Each row of a before or after table is a point. One or more steps were done to the points. Then noise was added and the rows were shuffled. The steps act on how far a point lies along the listed directions, d1 being the first. What was done? A step turns or swaps two directions, mirrors them in a line or flattens them onto one, adds a multiple of one to another, or multiplies one. Angles are multiples of 10 degrees, from the lower direction toward the higher: turns from -170 to 170, lines from 10 to 170 but not 90. Use the fewest steps. Two steps may share a direction if one is a turn and the other turns, adds or multiplies; they go together, in the order done. Otherwise the lowest direction goes first.

Directions:
(1): -0.57,-3.01
(2): +3.01,-0.57
Before, 11 rows:
-0.51,-0.62
+0.20,-0.32
-1.08,-0.45
+0.04,-0.30
-0.43,-0.24
-0.05,-0.77
+0.19,+0.38
+0.46,+0.05
+0.35,+0.10
-0.03,+0.28
-0.61,-0.10
After, 11 rows:
+0.45,+0.23
+0.95,+0.70
+0.80,+0.13
-0.41,+0.07
-0.29,-0.38
-0.27,-0.23
+0.39,+0.47
-0.23,+0.19
+0.69,-0.34
+0.24,-0.19
+0.19,-0.37
Steps: mirror d1 and d2 in the line at 40 degrees

Directions:
(1): -0.93,+3.10,+1.70,-4.26,-1.90,+0.76,-1.26,-0.55
(2): +0.52,+1.91,+2.02,-0.19,+4.71,-0.52,+1.30,-2.32
(3): -3.33,+2.96,+0.66,+3.75,-0.64,+1.68,-0.14,+0.21
(4): -0.14,-0.69,-2.40,-1.18,+1.66,+5.20,-0.02,-0.40
Before (11 x 8):
+0.11,+0.10,+0.20,-0.86,+0.74,+0.39,+0.07,-0.42
-0.17,-0.17,-0.11,+1.09,-0.53,-0.60,+0.07,+0.31
+0.11,+0.01,+0.40,-0.05,-0.53,-0.73,-0.23,-0.03
-0.22,+0.17,+0.06,+0.81,-0.94,-0.31,-0.08,+0.16
+0.19,-0.28,+0.16,+0.58,-0.23,-1.04,+0.12,+0.20
-0.11,+0.39,+0.16,-0.33,+0.05,+0.33,-0.18,-0.43
+0.25,+0.11,-0.34,-0.01,-0.10,+0.55,-0.20,+0.27
-0.70,+0.46,-0.33,+0.30,-0.21,+1.12,-0.26,+0.09
+0.33,-0.17,-0.23,-0.77,+0.63,+0.21,+0.04,-0.15
-0.12,-0.73,+0.11,+0.32,-0.52,-0.66,-0.04,+0.05
-0.12,+0.05,+0.02,-0.18,+0.70,+0.38,+0.03,-0.49
After (11 x 8):
+0.28,-0.57,-0.17,+0.78,+0.10,-0.72,+0.23,+0.20
-0.63,+0.54,+0.24,-0.01,-0.11,+0.21,-0.24,-0.27
+0.82,-0.53,-0.04,+0.06,+0.56,-0.48,+0.34,-0.36
+0.26,-0.72,-0.38,+0.53,+0.17,+0.13,+0.02,+0.00
-0.79,+0.47,+0.04,+0.00,-0.38,+0.81,-0.24,+0.05
+0.57,-0.47,+0.07,+0.31,+0.44,-1.02,+0.30,-0.11
-0.14,+0.22,-0.05,-0.07,+0.12,+0.59,-0.16,-0.38
+0.10,-0.97,-0.02,+0.23,-0.13,-0.57,+0.05,-0.04
+0.24,+0.52,+0.37,-1.04,+0.67,+0.08,-0.05,-0.54
-0.55,+0.36,-0.21,-0.12,-0.63,+0.32,-0.31,+0.34
+0.43,+0.30,+0.07,-0.52,-0.13,+0.06,-0.23,+0.14
Steps: swap d1 and d4; mirror d2 and d3 in the line at 40 degrees

Directions:
(1): -1.22,-3.23,-0.02,-1.02,-2.89,+3.25,+1.32,+1.09,+3.70,-1.92,-1.86,+0.86
(2): -2.58,-0.55,-0.26,-1.47,+0.02,+1.59,-0.62,+3.68,-2.84,+2.02,+2.00,+3.83
(3): +1.99,+4.93,-0.26,+0.83,-0.92,+0.12,-1.26,+1.79,+1.55,-2.13,-1.62,+3.49
(4): +3.28,+1.28,-0.26,-4.53,-2.75,+1.15,-0.36,-0.44,+0.17,+3.57,-0.03,-1.20
Before, 14 rows:
-0.28,+0.07,+0.01,+0.71,+0.36,-0.21,+0.05,+0.25,+0.08,-1.00,-0.45,+0.38
+0.24,+0.33,+0.17,+0.69,-0.04,+0.13,-0.36,-0.16,+0.49,-0.99,-0.81,-0.11
+0.20,+0.97,-0.10,-0.84,+0.12,+0.23,-0.06,+0.40,-1.08,+0.81,+0.84,+0.50
+0.25,+0.61,-0.23,+0.91,+0.26,-0.36,-0.31,-0.08,+0.08,-0.78,-0.17,+0.35
-0.24,+0.20,-0.10,-0.12,-0.44,+0.92,-0.38,+0.79,+0.27,-0.41,-0.11,+1.24
+0.63,-0.04,-0.26,-0.35,+0.17,-0.18,-0.26,-0.12,-0.70,+0.70,+0.77,-0.27
+0.16,+0.44,+0.09,+0.44,+0.49,-0.18,-0.19,+0.02,+0.26,-0.53,-0.35,+0.41
+0.19,+0.50,+0.13,+0.61,+0.24,-0.22,-0.28,-0.06,+0.33,-0.74,-0.08,+0.31
+0.02,+0.69,-0.08,-0.40,-0.66,+0.92,-0.23,+0.73,+0.38,-0.46,-0.26,+1.05
-0.14,+0.28,-0.15,-0.27,+0.39,-0.05,-0.29,+0.05,-0.76,+0.50,+0.44,+0.17
+0.22,-0.25,+0.11,-0.25,+0.45,-0.40,-0.18,-0.29,-0.85,+0.55,+0.30,-0.22
-0.07,+0.38,-0.03,-0.09,-0.25,+0.47,-0.35,+0.80,+0.26,-0.24,-0.04,+1.33
-0.08,+0.23,+0.20,-0.47,+0.26,-0.05,+0.04,+0.14,-0.95,+0.60,+0.45,+0.01
-0.15,+0.33,+0.10,-0.40,+0.03,+0.42,+0.07,+0.52,-0.86,+0.66,+0.29,+0.37
After:
+0.16,-0.88,+0.09,-0.77,-0.27,+0.29,+0.05,-0.14,-0.16,+0.46,-0.02,-0.19
-0.30,-0.47,+0.19,-0.73,-0.13,+0.39,+0.28,+0.15,-0.55,+0.53,+0.29,-0.11
-0.42,-0.68,-0.17,+0.90,+0.27,-0.09,+0.10,-0.25,+0.20,-0.84,-0.09,-0.09
-0.56,+0.15,+0.03,+0.60,+0.74,-0.25,-0.38,+0.46,-0.58,-0.15,+0.46,+0.94
-0.01,+0.13,+0.21,+0.95,+0.34,-0.14,-0.34,-0.32,+0.18,-0.96,-0.59,-0.31
-0.38,-0.26,+0.02,+0.57,+0.16,+0.01,+0.15,+0.27,+0.28,-1.02,-0.53,+0.32
-0.32,-0.37,+0.18,+0.69,+0.37,-0.15,-0.03,-0.24,+0.30,-0.76,+0.02,-0.07
-0.46,+0.55,-0.05,+0.68,+0.64,+0.00,-0.60,+0.49,-0.71,-0.29,+0.41,+1.01
-0.46,-0.61,-0.15,-0.53,+0.05,+0.42,+0.03,+0.05,-0.37,+0.45,+0.32,-0.02
-0.49,+0.82,+0.00,+0.68,+0.86,-0.29,-0.40,+0.27,-0.97,-0.31,+0.50,+0.61
-0.31,-0.39,+0.14,+0.52,+0.62,-0.11,+0.04,-0.11,+0.22,-0.56,-0.22,+0.08
-0.65,-0.49,-0.02,-0.65,+0.37,+0.33,+0.36,+0.14,-1.19,+0.77,+1.07,-0.08
+0.34,-0.76,-0.25,-0.57,-0.18,+0.23,-0.01,-0.12,-0.34,+0.65,+0.67,-0.43
-0.42,-0.14,+0.12,-0.33,+0.11,+0.46,+0.19,+0.44,-0.88,+0.65,+0.36,+0.19
Steps: turn d3 and d4 by -60 degrees; turn d1 and d3 by 110 degrees

Directions:
(1): +0.83,+0.54,-3.47,+2.09,+0.33,+2.69,+1.07,-0.98,+2.66,-0.85,-1.27,-4.76,+0.84,+3.15,-0.20,+1.27,-4.02,-2.21,+0.58,-4.17,+0.46,-0.62,+0.58,+1.40
(2): +1.35,-1.60,+1.23,+2.10,-6.33,+0.58,-2.29,-1.13,+0.75,-0.85,+3.20,+1.06,-1.24,+4.25,-3.19,-2.00,+0.53,-1.07,-0.98,+0.21,-1.11,+1.73,+1.53,-0.45
(3): -5.74,+2.42,-0.42,-1.46,-1.07,+4.26,+2.36,+0.08,+1.04,-2.87,+2.93,-0.97,+1.27,+1.01,-0.32,+1.56,+1.74,+2.19,-0.91,+1.29,+2.16,+1.86,-1.32,-1.59
(4): -1.76,+3.41,+0.62,-0.14,+0.80,+1.49,-2.70,+2.77,+0.89,-1.41,+0.17,-1.93,-4.60,-2.31,-2.12,-3.36,-0.10,-0.95,-0.60,+0.70,-1.36,-0.63,-0.68,+5.15
(5): +2.14,-3.93,-2.13,-1.52,-2.65,+2.44,+0.87,+3.55,-4.52,-1.67,-0.27,-2.30,-1.66,-1.68,+0.46,+0.47,-1.97,-1.62,-1.23,+2.15,+0.82,-0.14,-3.09,-1.45
Before (9 x 24):
-0.85,+0.74,+0.14,-0.54,+0.11,+0.34,-0.27,+0.45,-0.02,-0.33,+0.28,+0.02,-0.43,-0.62,-0.09,-0.32,+0.49,+0.14,-0.24,+0.42,+0.27,-0.07,-0.26,+0.25
-0.17,+0.33,-0.07,+0.00,-0.86,+0.96,-0.52,+0.89,-0.07,-0.81,+0.52,-0.45,-0.78,+0.39,-0.86,-0.54,+0.07,-0.47,-0.63,+0.42,-0.04,+0.24,-0.22,+0.25
+0.02,+0.30,+0.75,-0.38,-0.38,-0.21,-0.46,+0.41,+0.14,+0.01,+0.17,+0.49,-0.75,-0.54,-0.43,-0.49,+0.39,+0.28,-0.58,+0.35,-0.48,+0.11,+0.12,+0.58
-0.84,+0.11,+0.15,-0.27,-0.96,+0.65,-0.30,+0.21,-0.08,-0.63,+0.77,+0.06,-0.22,+0.68,-0.68,-0.36,+0.27,+0.13,-0.33,+0.78,+0.13,+0.21,-0.17,-0.30
+0.12,-0.45,-0.30,+0.06,-0.23,+0.21,+0.42,+0.52,-0.46,+0.01,-0.05,-0.15,-0.12,-0.16,+0.32,+0.29,-0.23,-0.09,-0.08,+0.08,+0.12,-0.12,-0.19,-0.49
+0.22,+0.22,-0.15,+0.24,-0.35,-0.29,-0.35,-0.39,+0.25,+0.31,-0.04,+0.20,+0.11,+0.56,+0.08,+0.02,-0.12,-0.21,+0.26,-0.47,+0.17,+0.13,+0.31,-0.11
+0.08,+0.92,+0.08,+0.68,+1.02,-0.47,-0.17,-0.40,+1.12,+0.41,-0.56,-0.11,-0.12,+0.44,-0.10,+0.00,-0.65,-0.55,+0.30,-0.89,-0.14,-0.13,+0.66,+0.76
+0.39,-0.48,-0.80,+0.12,-0.01,-0.26,+0.16,-0.89,+0.16,+0.28,-0.66,-0.40,+0.99,+1.01,+0.21,+0.60,-0.62,-0.49,+0.51,-0.80,+0.08,-0.14,+0.58,-0.63
-0.05,+0.35,+0.41,+0.49,-0.06,-0.32,-0.33,-0.60,+0.18,+0.12,+0.26,+0.59,+0.28,+1.11,-0.54,-0.42,+0.42,+0.10,-0.05,-0.38,-0.08,-0.01,+0.54,-0.15
After, 9 rows:
-0.35,+0.87,+0.42,+0.33,+0.35,-0.14,-0.52,-0.27,+0.27,-0.04,+0.26,+0.27,-0.29,+0.61,-0.71,-0.77,+0.43,+0.00,-0.07,-0.32,-0.18,-0.17,+0.37,+0.45
+0.21,-0.52,-0.28,+0.16,-0.64,+0.26,+0.25,+0.46,-0.35,-0.08,+0.10,-0.18,-0.21,+0.08,+0.14,+0.20,-0.19,-0.12,-0.11,+0.11,+0.06,-0.06,-0.04,-0.48
+0.18,+0.72,+0.01,+0.60,+1.17,-0.60,+0.06,-0.51,+1.04,+0.54,-0.70,-0.01,+0.23,+0.53,+0.22,+0.29,-0.67,-0.43,+0.31,-0.90,+0.03,-0.19,+0.60,+0.40
-0.77,+0.50,-0.02,-0.67,+0.59,+0.13,+0.25,+0.26,-0.21,-0.12,+0.01,+0.17,+0.20,-0.70,+0.41,+0.32,+0.51,+0.39,-0.06,+0.32,+0.59,-0.11,-0.26,-0.28
+0.45,-0.39,-0.51,+0.45,-0.92,+0.03,-0.54,-0.71,+0.36,+0.01,-0.12,-0.43,+0.29,+1.45,-0.57,-0.10,-0.54,-0.80,+0.23,-0.72,-0.25,+0.10,+0.83,-0.10
-0.51,+0.82,-0.30,-0.54,+0.62,+0.82,-0.14,+1.18,-0.24,-0.68,-0.27,-0.75,-0.58,-0.59,-0.21,-0.23,-0.07,-0.28,-0.39,+0.41,+0.16,-0.14,-0.58,+0.44
-1.27,+0.75,+0.04,-0.57,-0.04,+0.74,-0.29,+0.63,-0.04,-0.57,+0.33,-0.30,-0.52,-0.10,-0.52,-0.42,+0.18,+0.23,-0.35,+0.78,+0.09,-0.08,-0.46,+0.27
+0.09,+0.52,-0.15,+0.31,-0.32,-0.11,-0.55,-0.20,+0.34,+0.13,-0.01,+0.04,-0.28,+0.43,-0.12,-0.18,-0.13,-0.25,+0.18,-0.38,+0.04,+0.06,+0.22,+0.28
-0.09,+0.43,+0.59,-0.68,+0.51,-0.38,+0.03,+0.50,+0.03,+0.16,-0.28,+0.34,-0.42,-1.05,+0.15,-0.08,+0.27,+0.52,-0.41,+0.28,-0.30,-0.07,-0.05,+0.45
Steps: turn d2 and d4 by 70 degrees
